Every row gives one point. Each table stands for the endless flat space through its points: a line for two points, a plane for three, and so on. The two share one point or none. Which?

First:
[[ 1.5 -0.8 -2.1]
 [ 2.7 -0.8 -4.1]]
Second, 2 rows:
[[ 1.9  1.1 -4.4]
 [ 1.9 -1.3 -3.6]]
They share: no point

First, 3 rows:
[[ 0.3  0.2 -1.9 -2.6]
 [ 0.3 -0.2  2.5 -5.0]
 [ 0.7 -0.6  1.7 -4.6]]
Second (2 x 4):
[[ 2.1 -2.2 -0.9 -5.7]
 [-0.4 -0.2  0.1 -1.7]]
They share: no point

First, 2 rows:
[[-0.7  1.7 -0.6 -0.9]
 [ 0.5  1.3  1.0 -1.5]]
Second:
[[-2.1  0.2  1.9 -2.1]
 [ 1.9  2.4  0.3  0.5]
 [ 1.9  1.7 -0.6 -0.6]]
They share: no point

First, 4 rows:
[[ 2.0  0.3 -3.6 -0.2  1.5  0.9]
 [ 2.5  2.2 -1.3 -3.1  1.7 -2.4]
 [-0.7 -1.1  2.0 -3.6  5.1 -4.0]
 [-0.6 -1.9  0.7 -2.4  4.7 -2.5]]
Second:
[[ 2.6 -0.6 -0.4 -1.7  2.7 -2.9]
 [ 1.1  0.4 -3.4 -4.2  1.2 -0.4]]
They share: [ 2.0 -0.2 -1.6 -2.7  2.1 -1.9]

First (2 x 8):
[[-1.4  1.1  2.7  1.7  0.4  0.9  0.9 -1.6]
 [ 1.1  1.1 -0.8  3.2  3.4  4.4 -1.6 -4.6]]
Second (4 x 8):
[[-0.9  3.1  2.4  4.1  4.1  4.2 -0.9 -3.0]
 [ 0.4  0.6  2.2  2.1  2.2  1.6  0.3 -3.5]
 [-2.9  0.3 -0.4  6.1  4.9  3.3 -3.0 -1.7]
 [-1.8 -1.8 -1.2  3.7  1.6  1.0 -2.3 -1.7]]
They share: no point

First, 6 rows:
[[ 0.6 -1.2 -2.8 -1.1 -2.5  0.7  0.4 -1.0  3.0]
 [ 0.0  0.2 -0.4 -4.2 -2.8 -2.0  0.7 -3.9  3.2]
 [ 5.7 -4.3  0.7 -4.5 -2.1  0.0  2.7 -3.5  4.9]
 [ 0.3 -3.1 -1.9 -2.1  0.4  0.9  0.4 -6.1  1.9]
 [ 2.5 -2.1 -2.5 -0.1 -2.4  1.5 -0.2  0.9  2.9]
 [ 4.1 -3.1  0.7 -2.5  0.7  0.8  1.1 -5.5  2.9]]
Second:
[[ 1.8  1.0 -3.5 -4.9  1.8  1.0 -0.5 -2.8  2.0]
 [ 1.8 -2.7 -0.9  0.1 -0.9  1.4  0.2 -2.1  1.9]
 [ 3.8 -3.9  1.2  4.1 -2.9 -0.2  2.2 -0.3 -0.2]
 [ 5.4 -4.0 -1.3  0.3 -1.8  1.2 -1.5 -2.0  4.2]]
They share: [ 2.4 -2.3 -1.4 -0.7 -0.6  1.3 -0.2 -2.2  2.3]

First:
[[ 1.3  0.7 -2.1 -0.2  0.2  0.0  2.1  0.5 -1.0  0.9  0.7]
 [ 3.4  0.4 -1.8  1.6  0.5 -0.6  2.4 -0.7 -1.9  0.6  1.0]]
Second, 4 rows:
[[ 5.1 -0.5 -4.3  1.4  1.4 -1.6  2.1  1.7  2.0  3.3  1.8]
 [ 0.8  0.2  0.6  0.2  0.3  1.6  3.5 -2.9 -3.7 -2.5  0.5]
 [ 6.6 -2.9 -1.9  2.0  3.8 -3.1  2.7  3.5  1.7  2.4  0.6]
 [ 2.9 -3.3  2.3  1.3  1.7 -0.1  4.6 -0.3 -1.9 -1.8  1.3]]
They share: no point

First (5 x 11):
[[-4.0  1.4  1.1  0.5 -2.4 -4.5  1.6 -1.2  1.1 -5.0 -1.2]
 [ 0.4  1.8  1.8 -2.8 -0.5 -1.4  4.5  3.9 -2.5 -1.6  1.7]
 [-0.8  5.9 -1.6 -3.3 -1.3 -2.9  1.8  2.5  0.3 -0.4  3.6]
 [-3.9  4.9  0.5  0.3 -3.4 -2.6  1.8  0.6  1.8 -4.9 -0.4]
 [ 4.0 -0.8  1.7 -3.1  1.8 -4.5  4.0  6.2 -6.1 -0.2  2.0]]
Second:
[[ 0.2  1.2  2.2 -3.2 -0.9 -3.6  1.8 -0.2  1.4 -1.8 -1.4]
 [-2.4  4.1 -1.9 -1.4 -1.4 -3.1  3.2  3.5 -2.0 -2.4  4.2]
 [ 0.2  0.6  1.3 -2.9 -1.2 -4.6  1.6  0.2  1.7 -3.2 -2.2]]
They share: [-1.2  2.9  0.2 -2.3 -1.1 -3.1  2.6  1.7 -0.5 -1.8  1.8]

First:
[[ 2.4 -4.3  3.1 -3.2  2.4 -3.2 -3.6 -3.6  3.8 -1.2 -0.4  1.7]
 [ 0.3 -1.8  0.6  2.6 -5.7 -1.9  1.5  2.4 -4.1  8.4 -3.9  2.6]
 [ 4.6 -0.8  0.9 -1.2 -3.6 -7.6 -2.0 -1.0 -2.0  6.6 -2.9  6.2]
 [-0.6 -3.1  1.2  0.9 -2.6 -2.4 -1.5  0.8 -1.5  4.7 -1.0  2.8]
 [-1.2 -4.7  1.1 -0.2 -5.2  1.2  3.4  3.2 -2.2  5.4 -3.8 -1.1]
 [ 2.4  0.5 -0.2 -1.7 -0.9 -3.0  0.7 -2.5 -2.4  2.3 -3.9  2.3]
 [ 1.1 -4.6  2.9  0.2 -2.2 -2.9 -2.3  0.1  0.9  5.0 -1.9  3.2]]
Second, 6 rows:
[[ 1.1  0.0 -2.3  1.2 -1.4 -2.1 -2.3  0.1 -0.3  4.5  2.0  5.2]
 [ 1.6  0.4 -3.9  1.8 -0.9 -1.1 -2.4  0.1 -2.0  4.4  2.6  6.9]
 [ 1.9 -3.2  0.2  0.8 -5.1  0.7 -3.1 -4.3 -4.7  1.9  2.8  3.8]
 [ 1.1  0.5  0.8  3.1  0.3 -1.9 -2.9 -0.2 -3.3  2.2  1.2  2.1]
 [-0.1 -1.5 -1.3  0.1 -2.3 -2.5 -1.4  0.0  0.2  3.8  1.0  3.2]
 [-0.9 -0.9  2.9  0.9 -1.8 -4.7 -1.7  1.2  3.9  5.4  0.4  0.1]]
They share: [-0.8 -1.9  0.4  1.3 -1.4 -2.0 -1.1  0.2 -2.1  2.5  0.4  1.2]

First:
[[-2.0  2.8 -1.4  4.2 -4.0 -0.8  1.4 -1.7 -1.8  4.3  3.4 -2.6  2.8  4.0]
 [-3.8 -1.2  2.8  2.5 -0.2 -1.0  0.9  1.1  3.2 -0.5  0.9  0.4 -1.5 -0.5]
 [ 1.8  5.0 -0.5  2.0  1.2  4.5 -0.8 -0.3 -0.6  2.8  2.2  0.2 -0.2  4.4]
 [ 0.4  3.2 -0.4  2.8  1.2  3.4  0.8  1.1  1.0  4.1  3.2 -0.6 -0.6  3.0]]
Second, 4 rows:
[[ 0.4  2.1  2.3  4.3 -0.6 -0.2 -1.5 -2.8  1.8  1.4  1.0 -0.3 -0.8  1.1]
 [-2.1  0.8 -1.3  1.8 -3.5  2.1 -1.6 -1.6  0.1 -0.7  3.6 -2.4  0.3  2.4]
 [-0.8  0.5  0.7  2.9 -3.9  0.9 -2.9 -3.3  1.6 -0.8  3.2 -2.9 -0.1  1.0]
 [-1.1  2.2  1.9  2.0  2.3  2.1  2.6  3.6  2.1  3.9  2.0  0.6 -0.7  2.0]]
They share: [-1.1  2.0  0.7  2.6  0.0  1.5  0.4  0.3  1.0  1.9  2.0 -0.2 -0.4  2.2]

First (4 x 18):
[[-4.9 -0.1  2.5 -1.7  3.6  0.2 -1.4 -2.5 -1.0  3.4 -0.7  0.9 -2.5  1.2
  -2.4  0.4 -2.1  0.5]
 [-3.4 -1.7  0.8 -0.2  2.5 -0.7 -1.4 -1.2  2.3  2.3 -1.5 -2.3 -1.1  0.7
   2.0  2.0 -0.3  1.1]
 [-2.7  0.2  0.0 -2.2  0.6  2.1 -0.1 -2.0 -1.1  2.8  1.7  0.4 -0.1  3.1
  -3.4  0.9 -2.3  1.8]
 [-0.7 -3.4  4.7 -4.6  0.6  0.9 -3.4 -1.0 -1.1  5.0  1.0  3.1  1.4 -0.5
  -1.2  0.1 -4.3  2.6]]
Second (5 x 18):
[[-3.6  1.7  2.8  2.4  2.3 -3.5 -0.2  1.9  2.2  5.3 -0.3 -1.1 -2.6 -2.5
   1.8 -2.6 -0.9  0.8]
 [-1.2 -1.6  4.0 -1.1  0.4 -0.3  2.2  2.4  1.1  4.4 -2.3 -0.9  0.3  1.1
   1.8  1.8 -0.8  2.0]
 [-1.8 -0.1  0.8 -2.2 -0.1 -1.3  1.2  1.3  0.4  0.9 -0.7  0.3  0.2  0.5
  -1.0  2.2  0.5  0.6]
 [-1.8 -3.7  2.1 -3.4  1.6  2.9 -2.2 -1.8 -1.0  2.2 -1.9 -0.5  0.2  2.3
  -1.1  4.8 -2.5  2.2]
 [-3.3 -3.3  3.0 -3.3  0.7  2.9 -2.3 -1.2 -0.7  3.6 -2.3  0.3  0.5  2.2
   0.3  3.5 -1.7  3.8]]
They share: no point

First:
[[-0.2  9.1  0.1 -3.5 -5.4 -2.1 -1.7 -1.0 -1.1 -6.5  1.8  0.7  1.6  4.3
   1.4  9.0  3.5 -3.9  2.9 -1.6]
 [-0.8  6.4  2.2 -2.6 -3.9 -3.9  3.1  1.1 -2.6 -3.5  0.6  2.2 -1.4 -1.4
   1.4  6.3 -0.4 -3.3  5.6 -2.2]
 [ 0.2  6.4  0.2 -3.2 -4.1 -1.9  0.0  0.9  0.5 -5.3 -0.9  0.3 -0.2  1.3
   2.3  8.2  1.3 -4.4  3.0 -0.2]
 [ 0.7  1.4  1.8 -3.6 -1.4 -1.1  4.1  4.6  1.0 -2.2 -2.9 -1.7 -4.2 -2.9
   2.7  4.9 -2.5 -5.4  1.9  0.2]
 [ 1.3  0.4  5.6  0.3 -3.9 -0.4  4.0  2.2  0.2  1.3  2.9 -1.5 -0.1 -6.3
   5.0  0.5 -3.8 -2.2  4.7  1.7]
 [ 8.5  3.3  5.3 -5.9 -5.9 -4.7 -0.9 -4.7  3.7 -0.2  0.3  0.8  3.4 -1.2
   4.1 -0.8  3.2  2.4  3.6 -1.8]
 [ 1.3  1.2  0.2 -2.7  1.0 -5.3  5.0  1.4 -4.4 -2.1  3.6 -1.8 -2.2  0.4
  -2.7  3.5  1.7  4.0  1.4  0.9]]
Second (5 x 20):
[[ 2.3  3.5  5.1 -0.5  0.6 -4.3  3.7 -3.5 -3.2 -2.0 -0.4 -0.8  1.0 -4.3
   2.7  4.4 -2.7 -0.3 -0.3 -0.7]
 [ 2.9  3.2 -1.3 -5.1  0.6 -3.9  5.6  1.1 -2.9 -2.7  0.6 -2.7 -5.3 -0.7
   6.6  5.9 -1.9 -3.1  2.9 -3.1]
 [-0.5  2.5  1.7 -1.5 -1.8 -1.9  2.1 -0.3  0.2 -3.2 -1.6 -0.4 -2.6  0.1
   3.1  0.6 -0.9  3.7  2.7 -2.7]
 [ 1.5  0.8  3.1 -2.9 -4.6 -1.7  1.4  2.7  1.9 -0.9  1.2 -0.3 -0.5 -0.5
  -0.8  0.1  1.7  1.9  3.7  1.3]
 [ 2.3  2.9  2.3 -2.1  1.2 -3.9  4.4 -2.5 -3.8 -2.1 -1.2 -1.5 -2.3 -2.2
   5.1  5.0 -3.7 -0.7  0.5 -1.9]]
They share: [ 2.4  2.0  2.6 -3.1 -2.2 -3.0  3.1  1.1 -0.5 -1.4  1.1 -1.1 -1.1 -1.7
  1.6  2.8  0.0 -0.4  2.6  0.1]

First:
[[-1.8  2.6  1.0 -0.2  2.9  0.5  1.4 -3.3 -1.1 -1.7 -0.7 -0.9  1.4 -0.3
  -1.9 -2.5  1.6 -1.9  3.7  1.1 -0.9  3.2  1.4 -0.6]
 [-2.8  4.1  0.6 -1.3  3.6  0.7  0.3 -2.8 -1.6 -2.6 -0.9 -0.3  1.7  1.6
  -2.5 -2.7  1.0 -2.9  4.0 -1.0 -1.6  3.3  0.7 -0.6]
 [-1.6  0.0  1.2 -1.8  0.9  4.7  1.2 -1.3  0.5 -1.1  1.7 -4.9  1.8 -2.5
  -2.5 -2.7  2.4 -2.9  2.3  3.3 -2.7  0.4 -3.2  0.6]
 [-2.1  0.4  3.1 -0.6  2.9  3.7  1.4 -3.9  2.2 -0.5 -0.6 -1.7  1.3 -3.4
  -0.1 -3.4  1.1 -1.9  0.0  4.0 -0.7  0.7 -1.9  0.0]]
Second, 4 rows:
[[-2.3  4.5 -1.5 -0.7  2.4 -0.1  0.1  0.7 -0.5 -3.7  3.0 -2.6  2.9 -2.0
   0.2 -1.3  3.7 -2.1  4.3 -1.3  1.3  2.0 -1.3  3.5]
 [-0.4 -0.2  0.0 -0.7  6.2  4.9  2.8 -2.5  2.2  0.7 -0.2 -6.1  0.2  0.5
  -0.1 -1.3  3.5 -1.5  1.2  3.3 -4.8 -0.4  1.4  0.5]
 [-3.4  3.5 -0.2 -0.9 -0.3 -1.0  0.2 -0.8 -1.9 -3.8  2.0 -0.8  3.3 -2.7
  -2.6 -2.3  1.9 -2.8  4.9 -0.3  1.7  2.8 -2.2  1.2]
 [-0.8 -1.7  2.2 -1.5  4.9  4.8  3.2 -3.0  1.1  0.8 -0.2 -5.4  0.3 -1.3
  -0.8 -2.3  3.3 -2.8  1.1  5.3 -5.7 -0.2  0.8 -1.2]]
They share: no point

First (7 x 24):
[[-2.2  4.6  1.9  5.6  2.2  2.5 -1.6 -3.5  0.5 -1.8 -3.8 -3.0  1.3  3.3
   2.6  1.7  5.1 -0.1  2.4  0.0  1.2  0.6 -2.1 -1.7]
 [ 1.8 -3.7 -0.2  1.5  3.7  7.8 -6.6 -0.6  1.2 -2.7 -0.2  0.3 -2.9  2.4
   1.5 -6.9  5.9 -2.2  2.9 -0.3  3.2 -4.0 -0.2  3.3]
 [-2.4  4.0 -1.2  3.9  4.6  2.0 -6.0 -2.1  0.2 -2.9  1.5  1.5 -1.7  5.4
   5.1 -4.0  7.4 -2.5  4.4  2.4  2.7  0.6 -0.4  1.9]
 [-3.5 -1.1  0.1 -0.7  4.7  2.3 -5.0  0.1  1.9 -3.0  0.5  5.6  1.3  1.5
   1.7 -3.6  0.0 -6.3  1.9  2.5  5.4  0.2  1.3 -1.8]
 [-2.8 -2.8  2.4  0.2  5.2  3.4 -3.5  0.5  2.2  0.4 -0.4  2.7 -0.6  2.6
  -0.2 -5.7  1.5 -2.5  2.0  2.4  3.8 -0.7 -1.0  0.9]
 [-1.4 -5.0  2.1  0.5 -2.4  1.4  2.8  0.3  2.1  1.1 -0.7  0.5 -1.7 -0.9
  -6.9 -4.4  0.6 -0.6  2.3 -3.2 -0.6  4.2  0.8 -0.5]
 [-3.7 -0.2  1.6  2.6  1.0 -0.3  1.5 -0.8  1.2  2.3  0.5  0.2 -2.6  3.0
  -3.6 -4.8  3.6  1.3  3.9  0.2  0.1  4.1 -0.7  1.2]]
Second:
[[-3.3  6.3 -5.4  2.3  6.3  1.6  0.6  1.2 -1.9 -3.9 -5.9  1.7  0.7 -1.0
  -0.9 -4.1  3.7 -3.4  6.6 -3.5 -2.1  7.0  1.7 -1.2]
 [-2.4 -2.0  1.7 -0.2 -0.4 -0.4 -2.0 -0.9  3.6 -2.3  2.1  0.4  0.0  5.0
  -1.5 -5.4  1.4  0.9  3.3  0.3  1.1 -1.4 -1.5 -1.5]
 [-1.7  0.5 -0.6  4.5  5.4  4.1 -6.3 -4.5 -3.5 -0.2  0.6 -0.4  2.7  0.5
  -5.3 -0.8  0.9 -1.8  6.1  5.0  0.9  0.6 -1.5  1.6]
 [-5.4 -0.2  2.2 -1.5 -6.1  2.8  1.3  3.1  7.6 -1.4  1.4  4.7  0.6  0.3
   2.6 -2.6  4.1 -4.4 -2.8 -1.5  2.0  2.6  2.1 -1.5]
 [-7.1 -0.8 -0.2  5.7 -1.4  6.4 -4.0 -4.4  3.8  1.2 -0.9  2.3 -2.8 -0.3
  -0.8  2.4  5.1 -3.7  0.2  3.4  6.6 -1.9  1.4  1.0]
 [-7.5  7.3 -6.1  3.2  7.2  3.9  0.4 -0.5 -1.3 -6.5 -8.2  0.8 -1.8 -1.9
  -1.9 -4.2  4.0 -4.7  5.6 -2.0 -1.2  4.7  4.7 -2.1]
 [-7.3  0.2 -0.4  2.1 -0.1  3.1 -2.9 -3.3  4.2 -1.1  0.2  0.6 -1.0  2.0
  -4.4 -1.7  0.9 -1.7  3.5  2.3  2.0 -1.3 -0.2  1.0]]
They share: no point

First (2 x 24):
[[-1.5  1.0 -2.3 -0.6  2.3  1.2 -0.5 -0.7 -3.2  1.0  1.0 -1.5 -1.6  1.9
  -0.1 -2.5 -2.6 -3.3  0.3 -3.1  2.3 -0.1  3.4  2.7]
 [-2.9  2.2 -3.3 -1.6  1.1  2.0 -1.7 -1.5 -2.2 -0.4  0.8 -2.9 -0.8  1.5
   1.1 -2.3 -2.6 -2.7 -0.7 -2.7  0.9  0.7  2.0  1.3]]
Second, 2 rows:
[[-2.7  2.7 -3.4 -2.0  1.0  0.6 -1.1 -0.8 -3.3  0.8  1.1 -2.7 -2.0  1.1
   0.3 -3.0 -1.8 -2.4  0.7 -3.7  0.5 -0.1  2.2  2.4]
 [-2.7  1.1 -3.0 -0.6  2.6  2.0 -1.7 -1.0 -2.1  0.2  1.1 -1.7 -1.2  2.3
  -0.5 -1.4 -2.2 -3.4 -0.7 -3.5  2.1 -0.1  2.8  2.6]]
They share: no point
